Each row of a before or after table is a point. The points were changed in one or more steps. Then noise was added and the rows were shuffled. The steps act on how far a point lies along the listed directions, d1 being the first. What was done? A step turns or swaps two directions, mirrors them in a line or flattens them onto one, adds a multiple of one to another, or multiplies one. Angles are multiples of 10 degrees, from the lower direction toward the higher: turns from -170 to 170, lines from 10 to 170 but not 90. Use the fewest steps. Two steps may share a direction if one is a turn and the other turns, adds or multiplies; they go together, in the order done. Otherwise the lowest direction goes first.
In the rows, zero is written as 128.

Directions:
(1): [168 112]
(2): [112  88]
Before:
[[110  55]
 [143 156]
 [130 118]
 [ 75 147]
 [ 87 139]
 [ 56 155]
 [ 76 145]
 [ 93  98]
 [ 88 172]
 [113 149]]
After, 10 rows:
[[112  55]
 [127 142]
 [130 137]
 [132 144]
 [134 159]
 [128 134]
 [125 117]
 [133 162]
 [121  90]
 [130 131]]
Steps: flatten d1 and d2 onto the line at 80 degrees

Directions:
(1): [107 162  94]
(2): [122  89  93]
(3): [ 80 118 148]
Before, 8 rows:
[[141 134 129]
 [117 112 152]
 [126 148 113]
 [ 96 147 126]
 [124 118 109]
 [125 138 106]
 [127 107 155]
 [109 102 152]]
After:
[[106 165  77]
 [143 132 132]
 [118 129  98]
 [108 178  84]
 [134  85 180]
 [154  68 195]
 [129  70 183]
 [ 75 182  92]]
Steps: multiply d1 by 3

Directions:
(1): [137 125 155  74]
(2): [ 85 124  93 103]
(3): [ 87 124 170 142]
(4): [133  67 126 132]
Before:
[[132 106 121 137]
 [ 97 155 148 109]
 [107 138 119 150]
 [ 74 145 118  91]
 [174 125  62 141]
 [103 120 134 139]
 [119  99 138 170]
 [109 148 133  92]
 [ 93 164 127 129]
 [138 120 151 144]]
After (10 x 4):
[[121 143 147  48]
 [102 141  96 183]
 [100 155 154  80]
 [101  99 116 208]
 [ 91 146 115  60]
 [180 129  55 198]
 [ 97 121 121 149]
 [130 107 117 149]
 [126 118 153 148]
 [ 94 167 112 136]]
Steps: multiply d1 by 2.5; turn d2 and d3 by -20 degrees

Directions:
(1): [ 94 175 132 135  93  97]
(2): [188 146 129 128 129  88]
(3): [120 107 192 151 137 108]
(4): [149 159 141 171 119 174]
Before, 12 rows:
[[166  97  89 111 176 154]
 [171  60 171 126 150  89]
 [ 97  46 161 105 170 151]
 [163 162 158 170 107 141]
 [139 115 180 164 140 188]
 [138  90 137 110 146  89]
 [115 142  84  96 124  60]
 [179 147 128 108 108  97]
 [134  89 131  93 160  96]
 [157 182 156 174 119  91]
 [127 125  88 109 125  91]
 [ 72 123 136 132 120 132]]
After, 12 rows:
[[122 114 163 157 147 107]
 [182 128 129 132 128 124]
 [139 142  86  99 125 148]
 [ 78 134  57  81 116 169]
 [177 143 153 128 110 111]
 [100 192  98 130 103 101]
 [137 133  96 124 124 136]
 [201 117 138 151 165 119]
 [166 142  53 111 109 147]
 [120 124 142 154 123 108]
 [123 148  97 113 127 135]
 [ 96  90 131 122 145 147]]
Steps: turn d1 and d3 by 130 degrees; flatten d2 and d4 onto the line at 20 degrees

Directions:
(1): [ 78 115  83 131 119 147 153  88]
(2): [135  99 155 171  74 108 123 102]
(3): [103 124  91 128  93 107  97 181]
Before (8 x 8):
[[143 148 101 102 143 122 111 184]
 [ 72 118  47 105 139 170 165 105]
 [131 107 146 144  91 103 133 101]
 [128 146  97 133  98  99  94 158]
 [126 116 144 133 110 137  93 109]
 [195 159 163 114 161 111  94 190]
 [ 68 126  65 103 137 137 133 145]
 [155 119 161 146 105 107  87 165]]
After (8 x 8):
[[158 119 134 146  88  98 102 162]
 [105 122 118 119 125 151 104 104]
 [ 96 123  96 110 132 131 154 101]
 [ 95  96 112 160  80 126 117 108]
 [168 161 123  76 185 142 117 199]
 [117 140  88 137  90 102 100 146]
 [154  96 160 190  58  96 112 101]
 [137 147 128  97 151 111  97 202]]
Steps: turn d1 and d2 by -100 degrees

Directions:
(1): [118 126 141 167 154 137 142  54 135]
(2): [ 65 110 168 132 122 109 155 150 157]
Before:
[[159 143 114  75 101 108 122 208 117]
 [118 125 137 134 134 121 119 129 124]
 [ 54 113 173 155 135 111 152  90 156]
 [119 139 147  91 102 110 125 173 128]
 [142 141 124 127 145 147 136 112 121]
 [ 36 116 187 132 107 105 155 191 158]
 [119 130 149 143 145 132 144  86 128]
 [125 123 141 113 120 133 125 143 132]
 [126 118 132 139 146 128 134 121 123]
 [104 130 139 124 134 112 146 128 139]
 [ 67 101 169 179 161 119 167  76 151]]
After (11 x 9):
[[ 48  95 182 191 168 117 179  59 161]
 [147 142 122 130 146 150 136 105 118]
 [116 129 153 149 149 133 148  74 130]
 [124 121 140 111 119 131 125 148 133]
 [115 139 147  84  96 106 124 190 129]
 [ 10 109 202 130 102  95 165 209 169]
 [ 98 129 144 126 134 110 150 130 142]
 [116 124 139 135 134 121 119 128 125]
 [ 34 108 188 165 139 108 162  78 166]
 [165 144 108  60  92 106 115 232 112]
 [124 118 134 142 148 128 134 117 124]]
Steps: multiply d1 by 1.3; multiply d2 by 1.3

Directions:
(1): [ 98 121 121 166 154 139 124  89 132  58 104]
(2): [183  84 120 112 168 151  85 108 148 137 121]
(3): [130 123 112 143  99 169 121 135 156 104 204]
(4): [152 184 175 144 156 137  92 164 119 108 134]
(5): [182 152 119 174 102 121 159 119 172 133 100]
Before (9 x 11):
[[143  87 135 110 167 111 109 111 148 131 123]
 [142 134 117 149 112 121 173 116 167 121 124]
 [212 122 129 163 126 155 122 107 168 128  95]
 [164  95  91 148 101 124 175  87 165 138 114]
 [104 156 117 101  98 126 155 160 106 162 136]
 [ 55 186 161 111  76  93 167 167  76 125 144]
 [143 100 105 195 108 122 149  88 172  93 123]
 [ 65 176 156 128  82  47 199 129  95 147 103]
 [135 109 121 121 147 118 118 112 128 129  81]]
After (9 x 11):
[[200 165 155 177 121 147 125 131 155 114  99]
 [135 127 136 128 153 118 112 124 122 124  83]
 [188 105 109 150 122 133 150  96 166 133 114]
 [ 91  89 108 101  90  58 195  81 120 172  92]
 [114 120  98  89 100 131 154 140 117 173 132]
 [ 64 100 107  84  71  96 177 118  97 150 134]
 [151 122 114 145 120 127 167 112 171 125 122]
 [156 104 113 196 121 128 135  93 174  91 123]
 [142 123 158 122 170 108 102 133 140 121 127]]
Steps: turn d2 and d4 by 50 degrees; multiply d2 by 0.7

Directions:
(1): [137 162 142  92 117 114  85 122 173  82 159  95]
(2): [127  73 145 102 183 155 118 118 119 111 103  82]
Before (10 x 12):
[[129 148 116 136  98 120 144 126 135 110 132 134]
 [127 151 106 167  63 104 160 173 118 148 153 181]
 [152 147 138  93 140 132  78 117 182  77 155  79]
 [135 122 150  92 157 145  99 123 136 117 117  92]
 [119 191  91 169  83 106 157 139 131 168 136 197]
 [134  91 149  79 170 125  94 111 155  72 118  57]
 [138  98 151 104 164 142 103 128 146 108 124  96]
 [136 128 112 116 122 129 119 105 139 118 117 118]
 [137  92 149 114 173 137 127 129 120 109 126  89]
 [127 131 141 102 138 116 117 141 150 107 149  97]]
After:
[[136  85 153  97 178 145 101 127 144 105 120  82]
 [137  91 151 109 177 136 127 131 119 106 128  89]
 [135 125 116 117 124 130 118 106 137 116 115 113]
 [135 109 153  87 172 154  97 120 135 112 112  79]
 [126 144 116 132 102 125 145 123 138 113 131 129]
 [124 109 144  98 161 125 114 139 148 101 140  80]
 [122 207  85 175  69 101 156 142 137 173 144 205]
 [127 166 101 176  52 101 165 175 117 151 157 191]
 [152 108 152  73 179 151  71 110 175  68 139  46]
 [132  65 158  71 197 135  88 107 150  63 101  33]]
Steps: add 0.7 times d1 to d2

Directions:
(1): [127 111 109 135 117 177 185  77  96 147 122  78 126 129]
(2): [130 133  82 112 128 185 133 178 134 115 175 139 116 173]
Before, 13 rows:
[[119 139 151 101 133  64  51 180 152 110 147 201 130 137]
 [144 143 168 130 140  76 130  98 124 134 107 129 146  90]
 [124 149 148 122 150  83  74 162 147 110 137 168 127 115]
 [132 124 126 122 114 112 152 101 110 136 112 109 127 116]
 [141 125 200 148 142  15  98  89 134 137  51 137 132  53]
 [131 144 157 125 149  75  88 162 141 116 126 169 141 116]
 [144 166 139 124 137  71  58 199 151 116 146 189 136 141]
 [120 153 135 122 134  97  68 189 163 112 144 173 130 142]
 [126 154 137 133 130  71  94 139 139 105 109 157 119 118]
 [142 126 174 134 138  90 106 114 133 118 103 135 144 104]
 [116 118 166 132 129  72 112 110 131 127  98 130 121 101]
 [126 107 173 146 136  62 142  45 104 154  54 103 147  54]
 [131 126 142 138 133 100 101 133 140 124 129 149 131 110]]
After, 13 rows:
[[142 127  90 140 112 195 194  83  77 161 137  73 130 148]
 [147 131  50 102 137 214 143 217 138 109 191 147  94 192]
 [145 125 110 118 134 179 134 156 127 111 157 130 129 161]
 [132 139  75  95 148 158  94 232 155 100 183 187 117 172]
 [126 139  82 129 119 170 161 122 109 116 140 111 107 155]
 [118 101  89 114 108 202 190  76  79 153 149  87 121 155]
 [133 138 120 110 120 104 115 158 135 118 136 148 123 136]
 [123 123  95 125 133 190 170 103  98 135 150  93 119 139]
 [131 122  97 125 133 188 176 121  99 136 150 103 131 149]
 [119 119 104 139 113 184 178  84 100 152 126  75 128 138]
 [147 148 102 107 141 158 139 169 131 116 174 144 129 156]
 [118 121  98 112 127 163 136 165 131 114 160 132 103 163]
 [131 117 104 134 127 163 142 127 122 130 151 121 122 134]]
Steps: turn d1 and d2 by -160 degrees

Directions:
(1): [121 135 128 132 184  73 180 103 130 170 100 153 165 153 105 121 130 164]
(2): [151 117 138 209 133 147 131 107 113 138  75  92  93 101 137  95 116 155]
(3): [115 176 137 128  99 105 148  94 140 153 176  67  99 124  72 122 113 120]
(4): [154 101 171 145 146 130  99 107  98 160 119 132 113 157  96 200 140  83]
Before:
[[143  75 114 222 123 190 109 165 118  91  56 108  95  88 200  89 108 157]
 [157 119 137 145 161 130 123 103  98 128  98 130 135 133 110 156 152 126]
 [163 141 166 175 115 112 121  69 117 191 108  85 100 154  79 155 115 115]
 [152 103 160 186 126 176  66 152  98 108  88 136 115 115 187 131 126 136]
 [115 107 137 120 149 135 113 132 102 146 114 160 151 133 140 160 150 102]
 [125 128 108 126 133 136 119 140 135 115 121 111 134 120 148  91 126 154]
 [148 118  79 182 165 130 149 152 137 106  63 141 152 117 166  68 136 225]
 [120 146 121 174  87 152 110 130 117 107 127  54  76  88 135  87 103 136]
 [133 116 133 111 110 145  84 177 127  84 146 144 132  99 167 161 142 113]]
After, 9 rows:
[[154 113 123 122 136 155  98 132 105  94 113 142 138 124 135 155 156 114]
 [119 154  64  88  73 160 106 186 162  57 184 114 133 105 160  89 135 161]
 [ 72 132  79  32 117 117 144 198 166  80 187 177 187 145 163 134 127 124]
 [105 135 127  73 145 117 110 174 133 107 144 194 195 150 177 137 139 140]
 [127 134 125 132 177  80 159 145 136 132 105 160 170 114 142 127 138 174]
 [117 104 122 148 147 149 118 138 102 137  90 151 146 110 164 124 144 129]
 [ 88 162 120  56 122  82 134 133 136 136 188 119 151 154  89 154 126 105]
 [114 145 109 103 127 123 125 132 143 122 145 107 139 125 130  97 128 146]
 [163 110 161 114  97 146  66 114 116 150 136 134 116 169 113 204 136  68]]
Steps: turn d1 and d2 by 150 degrees; turn d3 and d4 by 40 degrees

Directions:
(1): [183 135  69 163 134 103 119 138 180 186 115 131 143  95 106 121 145 142
  97 112]
(2): [107 124 109 142 174 144 147  98 108 118  92 191 166 106 112  68 111 132
 164 102]
(3): [110 168 149 101 141 119  84 156 197 117 125 183 123 108 179 149 123 131
 153 111]
(4): [115 127 167 155 130 176  68  95 136 134  86  86 165  89 146 116 145 138
 110 167]
(5): [123 145 151  78 189  56 131 105 126 131 130  87 152 134 146  95 120 131
  85 115]
Before, 11 rows:
[[ 88 158 138 119 189 135  74 113 165 114  81 159 154  92 162  81 105 115
  145 120]
 [111 147 149  70 165  74 130 138 147 119 125 130 133 142 155  95 103 133
  116 105]
 [135 148  92 112 137 106 110 158 183 151 138 196 101 114 147 154 144 129
  136  92]
 [124 157 170  81 158  80  87 131 178 128 138  57 132 119 181 153 125 149
   84 155]
 [161 168 110 160 184  99  98 127 203 180  71 172 176  76 122  73 141 150
  126 103]
 [114 144 189  78 170  81  83  98 156 123 136  58 136 136 193 144 126 127
   96 158]
 [132 141  91 130 148 126 139 145 156 152 121 193 106 113 134 133 122 134
  144  97]
 [111 144 147  53 180  38 151 119 107 107 144 136 136 153 160 118 106 112
  121 100]
 [163  99 108 136 132 106 165 122 102 157 141 119 126 125  84 116 115 116
   99 115]
 [160 149  91 124 173  83  90 122 176 183 112 104 179  86 140 122 132 146
   76 112]
 [136  99 136 152 134 149 142 101 120 138 105  90 153 109 120 120 128 139
  104 142]]
After (11 x 20):
[[106 154 173  56 149  76 118 145 150 101 161  81 107 149 179 165 114 134
  113 144]
 [102 136 187  56 161  67 120 115 130 100 167  84 108 170 189 157 112 116
  122 144]
 [161  99 118 140 138 116 148 116 105 162 128 108 136 113  91 111 118 120
   93 126]
 [136 145  95 143 152 132 116 132 169 168 105 173 127  93 135 123 132 142
  128 109]
 [189 167  71 169 180  75 114 142 222 202  79 193 170  72 103  75 141 153
  121  84]
 [148 100 117 149 128 136 164 115 118 137 118 110 138 121 109 128 124 135
  113 127]
 [112 145 159  60 185  49 133 108 112 111 130 117 150 136 166 112 115 116
  111 111]
 [165 148  75 118 166  70 110 136 174 184 127 126 166 101 134 127 129 143
   84  99]
 [111 147 150  72 167  76 124 136 152 123 120 124 137 135 158  93 105 132
  114 111]
 [117 158  93 120 184 104  98 133 187 134  97 184 142  97 143  83 106 119
  145  98]
 [132 145 114 117 141 116  84 144 185 153 121 176 116  97 153 144 153 133
  124 106]]
Steps: add 0.7 times d2 to d1; flatten d4 and d5 onto the line at 100 degrees

Directions:
(1): [186 124 122 148 106 113 152 132 126  82  85  99 142  85 108 118 132 120
 109 158 190 143 171 178]
(2): [126 127 142  96 115 197  78 161 160 146 122 131 211 154 121 143 136 103
 106 135 136 114 132 169]
(3): [ 89 112  66 131 109 152 123 161 189 176 151 118  60 111 112 121 123 137
 116 134 165 148 141 149]
(4): [118 207 132 138 128 176 152 142 152  73 153 125 116 143 142  83 111 146
 177 171 124 106 118 144]
Before (14 x 24):
[[ 65 114  59 123 122 164 118 166 201 187 174 126  48 123 112 106 103 119
  102 132 130 147 150 144]
 [118  73  81 142 104  46 155 130 143 150 135 146  58 101 105 130 134 129
  100  99 167 191 172 110]
 [115  92  60 141 110  87 159 136 132 155 137 125  25  82 114 124 121 154
  110 115 166 155 137  99]
 [129  99 177 102 149 143  90 105  98 145 122 148 229 173 146 148 161 111
  115  83  78 102  97 101]
 [154 176 198  83 120 183  82 160 135 110  99 128 243 153 148 133 151 106
  115 145 123  79 119 136]
 [108 134 154 128 151 178  98 156 148 153 116 155 196 163 146 131 117 114
  146 109  77 111 108 119]
 [118 125 168  88 115 185  75 174 137 137 123 140 216 149 127 146 134 107
  110 126 103  94 124 158]
 [149 123 174 112 138 148 113 128  99 119 105 146 241 164 143 131 123  94
  117 142 107 105 116 122]
 [135  96 118 145 127 100 159  88 122 142 125 140  82 129 126 122 122 121
  132  94 123 133 100  94]
 [157  89 141 115 136  91 113 109  76 139 136 133 146 112 138 160 147 103
  100  92 130 127 133 114]
 [121 149 169 118 122 142 104 135 144  94 144 145 198 155 110 116 131 110
  139 143 109 100 130 150]
 [126  57  97 126 118 101 108 141 145 195 128 134 100 121 113 157 126 130
   73 121 156 138 144 149]
 [142  89 122 112 109 162  71 151 112 149  77 122 207 140 122 146 128 110
   95 115 142 131 143 158]
 [114  94  91 145 136  82 116 150 136 164 127 111  70 126 111 123 118 142
   90 128 145 170 143 131]]
After (14 x 24):
[[110 198 153 139 132 143 161 146 117  63 153 134 100 131 150  86 107 157
  182 158  90  90 109 122]
 [119 184 175 124 156 168 133 108 112  80 152 145 186 178 162  96 140 140
  173 125  71  84  85 104]
 [130 193 117 144 116 184 133 151 124  69 110 116 144 143 147  80 102 147
  171 166 132 111 131 154]
 [144 176 167 144 148 128 167 113  91  67 125 143 167 155 160  90 106 127
  164 166  99 100 106 101]
 [149 145 152 102 127 171  97 139 115 111 149 133 191 139 142 136 139  99
  123 130 133 100 129 152]
 [152 225 179 139 138 104 174 116  99  50 123 122 107 121 170  84 126 155
  177 161 108  87 107  81]
 [110 110 101 122 129 147  84 178 166 165 128 111 131 149 108 124 119 126
   86 143 149 153 143 164]
 [105 168 145 160 163 136 151 135 130 115 132 152 120 148 159 101 103 143
  187 123  66 113 101  91]
 [112  87 102  98  85 153  90 179 193 163 131 149 171 142  97 139 141  98
   80 116 177 166 176 169]
 [121 158 156 146 135  81 154 105 115  74 152 141 118 130 115  98 123 134
  163 142  98 113 128 113]
 [ 69 110  57 126 122 156 121 163 194 187 173 124  39 121 112 107 102 120
  103 130 131 147 150 139]
 [116  68  75  97  93 160  90 173 166 192 123 129 134 112 102 152 134 115
   70 112 176 144 144 147]
 [115 134 110 117 111 185 102 173 187 151 149 132 133 149 123 123 113 133
  109 168 156 109 136 186]
 [134  84 129 114 114 157 111 115 148 165 118 143 159 149 117 143 129  98
  106  95 129 124 103 131]]
Steps: turn d2 and d4 by 110 degrees
